Every row gives one point. Each table stands for the endless flat space through its points: a line for two points, a plane for three, and so on. The two share one point or none. Which?

First (2 x 4)
[[ -8   5  16 -18]
 [-12   0  11 -16]]
Second (3 x 4)
[[-25   6   3 -25]
 [-29  10   5 -26]
 [-19  -6   3 -18]]
They share: no point

First (4 x 6)
[[ 33 -20  33  -2  40 -19]
 [  1 -26  17   9  18   4]
 [ -7 -14  11  -1  -1   5]
 [  4   5  17 -18  -1 -15]]
Second (2 x 6)
[[ -9 -30  15 -17   8   0]
 [ 15 -14  23   7  24  -8]]
They share: [  9 -18  21   1  20  -6]

First (3 x 9)
[[-19  12  -2  -2  -2   6 -13  -7  12]
 [ -7   8  -8 -19 -13   2 -16  -1  -8]
 [-15   2   9 -12 -10   9  -1   8  14]]
Second (3 x 9)
[[ -4  10  10  -2   8  10 -22 -14  22]
 [-30  24  -4  10  -8  10   0  12  22]
 [-25  20  -2   6  -5  10  -4   6  20]]
They share: no point

First (2 x 11)
[[ -3   6 -15 -30   8 -14   0  -9   7  10  -1]
 [  2   7 -13 -27  10 -11  -1  -6   6   7  -1]]
Second (7 x 11)
[[  9  16   1  -7  33 -28  11  -1   5   4   0]
 [ 32   8   5 -30  33  15  10  -5  41   4 -11]
 [ 18   3   4 -32   5 -24  -5 -13 -23 -21   0]
 [ 34  15   5   1  20  -8  10   5  -9   0 -23]
 [ 15  -1 -16 -24  -2  11 -37  24  -1  -3 -15]
 [-14   8 -20 -44   5 -17 -32 -20   7 -21  38]
 [  8  29   6  -7  47 -12  29   3  34  14   1]]
They share: no point

First (7 x 12)
[[ 35 -11  40   8  14  19   6  14  -3   4 -20 -40]
 [ 34   2  24  50  30  -9   3   5  26  14 -30 -16]
 [ 14   3  43   0   7 -14 -35  -1  15   0  -5  -4]
 [ 30   0  32   3  15  11 -18   4  10 -16 -11 -20]
 [ -1 -34  11  21  18  22  13   3  30  40 -36   6]
 [  8 -20  10  36  26   9   7   1  36  32 -36   6]
 [ 22   7  11 -10  14  14 -12  27 -16 -21 -18 -52]]
Second (6 x 12)
[[  5 -13   8  24  15  -2   1   9   8   4 -22  -5]
 [ 55   5  40  26   1  10  -2   1   4 -17 -18 -28]
 [ 35 -21  21 -10 -15  28  -7  14   5 -18 -22 -52]
 [ -7 -23  11   4   1  10  -9  29  31  -7 -29   5]
 [ 35 -13  28   3   8   1  -8   5  24  -5 -27  -1]
 [-28 -12   7  23  10  16   2  33   7   9 -11  -5]]
They share: [ 19 -13  19   8   7  10  -2  10   7   1 -18 -19]

First (4 x 18)
[[ 24  39  -2 -20  -2   5   0  14 -29 -11  -3  24  -7 -12  -5 -28  16  -3]
 [ 19  25 -15 -15  -2   7  -6  12 -29  -6  -2  24 -12 -23   2 -31  23 -17]
 [ 19  20 -18 -11  -1   4  -4   9 -24  -3  -5  24 -10 -22   6 -27  23 -20]
 [ 17  26  -6 -33 -19 -18  -4  19  -2   1   3  16  16  10  -4  -1  13   6]]
Second (4 x 18)
[[ 18  12 -14 -16 -23 -28  -4  19  -4   1   5   9  -5 -20  18   9  18  -7]
 [ 18   6  -4 -18 -15 -26   8  17  -8   1   7   3   3 -14  18   1   8 -11]
 [ 31   9  -3  -7 -21 -21   8   8 -15 -16  16   3  10  -6  19  -2  -7 -11]
 [  9  16  -4 -18  19  20  14  -9 -17   2  -9  28  28   5 -15 -30   8 -27]]
They share: no point

First (6 x 20)
[[ -4 -17  24 -14  18  -7   5 -16 -19   8  -9   6  25  -3 -21 -27  13  31
  -26  23]
 [  5  12   5  27 -14   4   2 -30 -21 -20  -3  -9   1  15 -13  -8  30  13
  -27   6]
 [-20   0   4 -24  35 -27 -21 -21  -7   6 -17  19  20   9 -31  -6  46  17
   -6  -1]
 [ 16  -4   5  18  12   6   5 -35 -29 -21  -6   4   0 -11   5  24  -2  25
   -1 -15]
 [ 22  10  37 -16  -2   8  35  -7  17 -25 -30  34  12  13 -17 -26   6  19
  -35  37]
 [ 18   0  37 -29   8   2  33   1  10 -16 -31  35  23   7 -23 -30   8  22
  -36  36]]
Second (2 x 20)
[[ 19  16  14 -25  11 -21  -4 -17   3   3  -7  25   8 -14 -12   8  10   5
    1  -7]
 [ -5 -20  14  -1  23   9  20 -11 -27 -27 -31  13  26  16 -24 -16  28  35
  -35  17]]
They share: [  7  -2  14 -13  17  -6   8 -14 -12 -12 -19  19  17   1 -18  -4  19  20
 -17   5]

First (2 x 24)
[[  0   3 -17  15   5  -9  24 -14   0  -8  21  -9 -24  -4 -25  12  15  14
    7   1   7  -3   3  31]
 [  4   4 -14  16   4 -10  18 -16  -2  -4  21 -13 -21  -9 -21   7  16  14
    2  -2   5  -8   7  25]]
Second (4 x 24)
[[  8  -5  -2  37   5 -30  23  -9 -22  12  23 -10 -10 -24 -26  12  13  14
   -7  -9   8 -23   4  15]
 [ 16 -12  -3  24  20 -10  12 -20  -8  18  29 -14  -8 -32  -6   0  16  25
    3   6  22  -9  -2   8]
 [ 20 -14 -14  19  11  -6  -1 -33  -1   6  20 -16 -22 -27 -17 -15   4  26
    5   0   5 -14  -5  18]
 [ 15   5  -2  -2  28  21  15 -17  13  10  34 -31  -5 -20   9  -6  28  19
    8  20  30   2  11   7]]
They share: no point

First (7 x 24)
[[-38   9   4  39 -12   5  -7  10  29 -32 -24 -20 -23  -3  18  46  -6  21
    1   5  -4   1  10 -11]
 [ 37 -23  20   5 -18  18 -22 -10  20   3  -7  -7 -20   6 -23  -7 -10 -19
   36 -31   1  37 -45  14]
 [ 14 -26   4  -2 -31   0 -29 -35  31   6  -1 -15  -1  24 -32   2  -3  -5
    6  16 -26  29 -32   5]
 [-27  -9 -28  14  10 -11  17  32 -10 -40 -41 -27 -51  26 -16  -4 -20 -22
   -2   9   0 -27  -1 -25]
 [ -1  -5   4  31 -10  12   4  14 -10 -27 -25 -11 -42  26  15 -17 -14 -29
   34  -1 -13  -5 -17 -38]
 [-41   8  10  21 -34  14  -9   4   7 -21 -30   8 -11  -5  19  21 -38 -20
   11   6  -9 -18 -16 -26]
 [ -9   0  16  20 -16  13 -28  -2  37 -12  -8 -14 -12 -13  -2  40  -4  19
    7 -10   2  22  -6  15]]
Second (5 x 24)
[[ -4 -15  -6   4 -21 -10 -17  -6   7 -32 -17  -6 -10  -2   3   0 -10 -14
    5  10   3  25  -9   5]
 [ -7 -11  21  -8 -11 -14 -17   9   9 -14  -9 -27 -27  10  -9  -1 -23 -18
   23  14  -7  25  -6  -9]
 [ 10  11  28  24  12  20  15  -6  13 -13 -18  -3 -28   3   9   6 -31 -13
    9  20  -5   6   7   4]
 [ -9 -35  -1   8 -27   2 -49   3  13  -6 -13 -21 -25  14 -33  33  -1  -6
   19 -18 -19   5 -28  -9]
 [ -7  -6  -9   7 -36  -4 -32  -6 -11 -14   1 -12 -22  -5 -39  24 -28  -8
   38 -11   3  25 -36  -4]]
They share: no point

First (4 x 24)
[[ -9  25 -17 -12  36  31  31  14 -19  25  -9   4  12  37 -19  32  16  12
    2  17   1  17  34   8]
 [ 12  20 -16  -9  15   5   2   2   4  35   4  11   6  14 -14  22   3  11
   15  -5 -10  -6  31  15]
 [ -1   1  11   2  28  13  17  30   3   3   9   8 -26   9 -29  44  -4  -8
   42  -3  11 -29  24  60]
 [ 44  18  -2  -4 -17  -6 -29   0  -5   2  41 -17  13   2  -1  -6 -15  -1
   -1 -47  13  -3 -12  -1]]
Second (2 x 24)
[[  7  27  -5 -15  19  11  -1   6  -3  11  12  -3   9  28 -12  24   3   5
   13  -8   5   4  16  16]
 [  1  37  -5 -21  27   5  -9   2   9  17   4  -7  17  38  -6  32   9  15
   21   4   9   6  24  18]]
They share: no point

First (6 x 24)
[[-23   1 -16  13  -9 -11 -43  -4   0 -31  22 -13  25  -4  10  27  15 -34
    3 -18 -16   7  -2  13]
 [ 15  -5  30 -14  14   9   4  26  40  -8   1 -10  -5 -12  -7  23 -37   7
   -2  16 -21   5  12   3]
 [ -9   8 -24   7  -3  14 -52   3  -6 -16  -3  10  17  -7  11   7  -3 -16
    1 -21 -14  -5 -18 -19]
 [ 29  23   0  -1  46  -6  -4 -12  11  33   0  22  25 -47 -23  12 -17   1
   12  -6 -14 -12 -36  -9]
 [-13   2  -2   7  -8   1 -37  11   4 -26  13  -8  13 -11   0  20  -2 -23
   -6 -11 -21  -3  -1   0]
 [-11  -8  11  -5 -14  13 -20  24  30 -37   9 -28  -7  13  19  22 -26 -10
    5   0  -8  15  28  -1]]
Second (3 x 24)
[[  7  -9   3   6  15   6 -10   9  33 -12   4   7  35 -16  -4  29  -4 -19
   -2  11  -1   7  -2  20]
 [-11  14 -13 -28  21  -8 -20   2  17 -23   1   2  -1 -20  -3  33 -35  -8
   21 -19 -21  22 -19  -6]
 [ 19   9   7   2  11   2 -10 -13  17   2   6 -23  19 -20   2  13 -10 -13
   16  -9  -1  -3  -4   4]]
They share: no point

First (4 x 24)
[[ -2 -39  16  16 -11 -15  -2 -36  -3  -1   6  -9 -16 -18   6   0  -9  -7
  -28  14 -27 -40   7 -16]
 [  3 -23   2   6 -14  -1  16 -16  19 -18 -19 -12   3 -21  19  -8  -8   6
  -16 -12  -7 -11 -16  -3]
 [  0 -39   4   4 -29 -15   2 -20  21 -27 -16  -7  -2 -16  20   0  -7   7
  -28  -2  -7 -26 -15 -10]
 [  7   3  -8  16  16  24  40 -12   9  -1 -27 -21   5 -24  18 -27 -12   2
    8 -25 -12   8 -17  14]]
Second (2 x 24)
[[  2 -19 -12  10  -8   9  21 -15  14 -12 -16 -13   3 -12  19 -18 -13   7
  -15 -11  -9 -15 -10   4]
 [ -8 -21 -22   4  -8  15  21  -3  22  -8 -14 -13   9  -6  13 -26 -19  17
  -15  -7  -5 -15  -2   2]]
They share: no point

First (6 x 24)
[[ -5  18  26  -2  35  -6  25   9  -1 -20  33 -23 -30  15  23 -26   5   5
   11  24  21 -21   3  -2]
 [-24  14  19  -2   4   0  26  33 -11  -7  20  -6 -12   8  15  -3  -4 -15
   -6   6  29 -25   3  15]
 [-23   2  21  18   0 -13  22  20 -15 -11   3 -14 -18  28  -4 -29  -2  -7
   -8   5   6 -25  -6  -4]
 [-33  12  10   3 -25   3  35  52 -20   8   1   4   8  11   6  11  -1 -36
  -22 -13  25 -31   2  21]
 [-41  -4  38   5  11 -22   8  18 -14 -26  15  -8 -44   4  -3 -20 -42   2
  -20  10  45 -24 -11  31]
 [-32   1  22  14  -3 -25   9  14 -24  -7   7 -12 -34   4  -8 -30 -26  -4
  -14   6  24 -15  -1  18]]
Second (3 x 24)
[[-19  -3   5  22  20 -17   3  39 -18   9   1 -22   1  12  -3  -1   7 -26
   15  -5  28  -5   2  26]
 [-15  25  13  -2 -12  -9  31   7 -26   5  17  -2 -35   0   5 -29 -17  -6
  -21   7  16 -17   6   6]
 [-10  30  10  -4 -15  -7  35   1 -30  10  16   3 -41   0   2 -32 -21  -5
  -27   5  14 -15   4   4]]
They share: [-21  13  14   6  -1 -13  20  21 -20   1  14 -12 -20   3   6 -19  -7 -12
  -6   6  21 -16   7  13]

First (6 x 24)
[[-10  18 -17   4  16  12 -26  27  15   9   5  -3 -23  27  34  -2  31   2
    0  -8  -6   0 -24  19]
 [ 20  13 -43 -22 -18  20 -11  27 -12  -8 -23  -2   6  26  28  -2  19 -11
  -10  18  -5  17   3   2]
 [ 10   0  -8  -8   5 -29 -29   5  61 -21  37  27 -14  11  11  24  13 -18
  -22 -35  -4   9   0  16]
 [-11  34 -14 -24  35   9  -7  20  12 -11  10   3 -44   0  32  -9   6 -28
  -23   9 -20  -6 -16   0]
 [  3  25 -34 -23  38  -8 -32  10  16 -13  17  -8 -21   3  40  19  -2 -20
  -34  -2  -7  11   0 -32]
 [ -3  25 -16  -2  23  -4 -34  25  32  -8  19   9 -29   8  24  16  11  -6
   -7 -17 -13  -4 -18   9]]
Second (3 x 24)
[[ 15  18 -37 -25 -13   7 -15  10  26  -2  10  22 -18   9  11  -7  22  -3
   -1  -4 -19  -3 -14  18]
 [  0  13 -17 -15  17   2 -15  25  21 -27   5  -3 -28   9  36   3  -3 -28
  -26  -4  -9  17   6  -2]
 [ 14  14 -41 -24 -14   9 -17   9  30  -3  11  17 -22   9  16 -11  19   0
    0  -8 -19   2 -11  16]]
They share: [  7  19 -21 -20   6   2 -13  20  19 -16   6  12 -20   9  21   3  10 -21
 -17   0 -13   4  -5   8]

First (5 x 24)
[[-25 -19 -11   5  -8 -19   9  -9  24 -33  32   3 -17  13  -5 -25  -1 -19
   -4 -22 -19   8   5 -24]
 [ -5  10 -15 -17  21 -17  27 -11  19   4   4  29   7  -2  18  -9   9  -6
    9  -9   5  20  18   6]
 [  3   0 -33  -5  13  -3  11 -17  29 -14  14  15   1   0  -6 -23  -1 -22
  -17 -31  -9  14   6 -22]
 [  6   9 -29  -7 -12  15  25  -3  38  -6   7  20   1   8   4 -20  -9   3
   -8  -9 -29  20  14 -20]
 [ -2   7 -14 -11  -1  -6  31  -8  22   0   6  23   6   9  15 -15   6  -5
    3 -10 -13  29  15  -4]]
Second (3 x 24)
[[-17   2 -11  -8  12 -19  15 -14  15  -7  15  22  -2   9   4 -15   1 -16
    5 -17  -3  23  16  -4]
 [ 12 -30 -11 -13 -12 -21  22   6  23 -12  16  -7   1 -22  13  -8  30 -27
  -14 -12 -29  -7 -22 -20]
 [  3 -18 -23  -4   0 -15  31  -6  35 -27  19   2  -2  -7  16 -23  21 -12
  -11 -21 -11  -1  -4 -20]]
They share: [-12  -3 -14  -7   9 -18  19 -12  20 -12  16  17  -2   5   7 -17   6 -15
   1 -18  -5  17  11  -8]

First (5 x 24)
[[ 13 -14   2  -2 -19   6  -5   6 -10  -2  16 -11  32  -4 -13 -22  -2 -16
  -13  -9 -37  19   7 -10]
 [ 31 -13   2  -7   0  37  11 -18 -13   7  27 -37  13  27 -15 -11  18  18
  -14  20  -5   2  -1  19]
 [ 29 -17  -6  -5   2  34  10 -14 -25   9  18 -34  26   2 -24 -16  17  15
  -11   8 -17  -3  -7  -2]
 [ 13 -17 -10  -9 -24 -25 -21  40   5  17  -1  15  33  -9   1 -23  14 -46
   -6  10 -37  32  -3  15]
 [ 18 -10  16  -9 -19  22   0 -11   5   1  33 -22   3  41   0 -13   7  -1
  -14  20  -7  23  14  31]]
Second (3 x 24)
[[ 25  -6 -12  -6 -14  23  -6   7   9  25  38 -24  20  16   6 -24  23  -4
  -24  13 -18  27  13  28]
 [ 25 -10  20 -30 -14  -1 -14  -5 -23   9   6   4   4 -16   2  -8  19 -36
   16   5 -14  15   9   8]
 [ 10 -21  21 -27 -20  -1  -9  -5 -33   4  -4  12   5 -17 -15 -15  17 -34
   21   7 -21  18  -2  -5]]
They share: no point

First (7 x 24)
[[  4   8  23  11 -10  21  32  18  15  -5 -19   0  36   1  28  21  14 -24
  -10  24   6  -3  11  -6]
 [ 16  22  42  34 -25   5  39  10  15   9 -39   8  49 -13  34  31   6 -42
  -12  10  12  29  11 -31]
 [-11 -19  -9  25  16   8  -3  21 -28 -19 -14 -19  -8  -9  24  -1   8 -18
   10  56 -10 -25   2   5]
 [ 10 -16 -14   2 -21  39  -1 -25 -17 -13 -52 -27  21 -37 -19   5 -31   0
    9   0  -6   1   6  -8]
 [ -6 -15 -19 -14  11  38 -16  -9 -41 -35  -4 -38 -32 -29 -27 -31  -9  25
   -9  27  -4 -29  19   7]
 [  2 -16 -29  -2  -1  26  -6 -11 -41 -46 -43 -47   4 -17  -7   3 -29  -1
   30  -8 -15 -21  20 -11]
 [  5  10  31  23 -11  18  25  13  12  10 -15   7  24 -14  19  13  15 -17
  -26  38  12   9   7  -8]]
Second (3 x 24)
[[ 10   7  23   2  -9  37   1  -2  -4  -7 -24 -26  10  -5  15  13  12 -24
  -18  27  27   1  20 -27]
 [ -8  13  11  32  -9   7  25   4 -22 -25 -24 -14  10 -29  -3 -11 -24   6
  -12  21  -9   1  14   3]
 [ 22  -9   3 -18  11  25  -7   6 -12  -3   0 -10 -10  -9   7  13  36  -8
   -6   7  11  -7  24 -31]]
They share: [  4   6  12  12  -4  19  11   3 -15 -15 -18 -16   5 -18   4   1   0  -5
 -12  19   5  -1  18 -13]

First (2 x 24)
[[-19 -22   0 -14   6  17  10   9  -1   5 -20 -10  15 -19  25 -11   5 -12
   18 -12  -5  -1 -29 -12]
 [-24 -25   1 -15   1  22   8   9  -6   1 -24 -11  13 -20  29 -10   0 -17
   23 -17  -7  -6 -35 -14]]
Second (7 x 24)
[[-13 -25  14 -46  37 -10  21  25  15   3 -31   3  23  -7  11 -16 -19 -15
   -9  15  -9  13   9   4]
 [-14 -25  13 -25  63 -10  -7  16  14  -2 -22   4  33 -24  36  -5  -5   1
  -13 -20 -14  -6  16  -9]
 [-20 -12  -8  23  26  -4 -18  14   0  27 -22 -17  50 -56  26   9  46  27
   31 -22 -12 -31 -33 -38]
 [-20 -19  -2 -16  -3  26  29 -14   5  34  -4 -26   6 -12  18 -26  43  19
   29   1   4  27 -38   9]
 [-22 -29  -7   3  13  16 -13  26  14  36   2 -32  23 -18  14   1  51  13
   47   0  10  22  -4  13]
 [ -6 -25 -17   9 -35  20  15   2 -16  28   2 -24  -7 -34  -6 -21  43 -11
   55  -2   6   4 -48 -23]
 [ -4 -31  -9   7  43   4 -41  24  10  12  10 -14  17  -8  30   3  27  -3
   21 -26  18   8  12   7]]
They share: no point

First (2 x 24)
[[ 28   5  15 -36   7  27  10   5  -4 -33  -3   9 -32  -3  -1  10  23  -6
    6  -2  14  22  17  -8]
 [ 10  17  21  -6  19   9 -20   5 -34  -3  -9   3   4  -3   5 -20  -7 -24
  -24  16 -16  -2  -1  22]]
Second (5 x 24)
[[-15  39  26 -20  24  42 -20  -4  12 -13 -11  11 -18   2   7  13 -10 -33
  -10   5  16  11   3  15]
 [-23  42   1 -32   9  17  -9  26  -6   3 -14   2  -8 -25 -11  28 -18 -44
    1   8  -7  28  16 -15]
 [ 33  -6  17 -26  11   4  -6   4 -31 -21 -12  16 -14  -1  -1 -15  26  -4
   -5   3  -6   1  14  14]
 [ -2  26   0 -40   0   1  -8  14 -11  -4 -24  18   1 -10 -17  14  -2 -30
   13   6 -12  16  18  -4]
 [ 46 -12  22 -14  17  12 -15 -13 -32 -32  -3  25 -12  15  -4 -23  40   2
   -3  -8  12  -4   6  29]]
They share: no point

First (3 x 24)
[[-12  17 -10 -15  19 -10  13   0 -21  22   8  -9  24   8   7  -4  12  21
  -22  -2  -9 -25  -5   8]
 [-16   3 -15  -7  25 -32  13 -17 -10   3  18  -3   5 -10 -10   1  32  -2
   -3 -19  20   5 -11  43]
 [ -8  13   4 -23  13 -24  13 -28  -5  14  16 -15  -2   8  -3 -18  10  17
  -14 -30   7  -1 -17  18]]
Second (5 x 24)
[[  0  26 -20 -43   1  -4  16 -12 -29   8  24  -6  19 -26  26 -21  19 -11
  -13  -5 -23  -8 -11  17]
 [-23  17 -13  13  58  -9  28 -26 -15   6   4   5   0  17 -21   9   8  22
   -7 -14  -4 -11  15  22]
 [-23  22 -15  10  57  -5  31 -30 -24   3  13   6   4   7 -15  10  10  12
   -3  -9 -13  -3  13  25]
 [-16 -37  12 -21   1 -44  11  34 -28  34   7 -40  21  25  -9 -10  50  19
  -18   0  31  10 -53  -1]
 [-11   0 -15 -10  21 -17  17  -2  -6  15  -9  -6   8  21 -13 -16  12  28
  -13 -15  15 -27   1  13]]
They share: no point
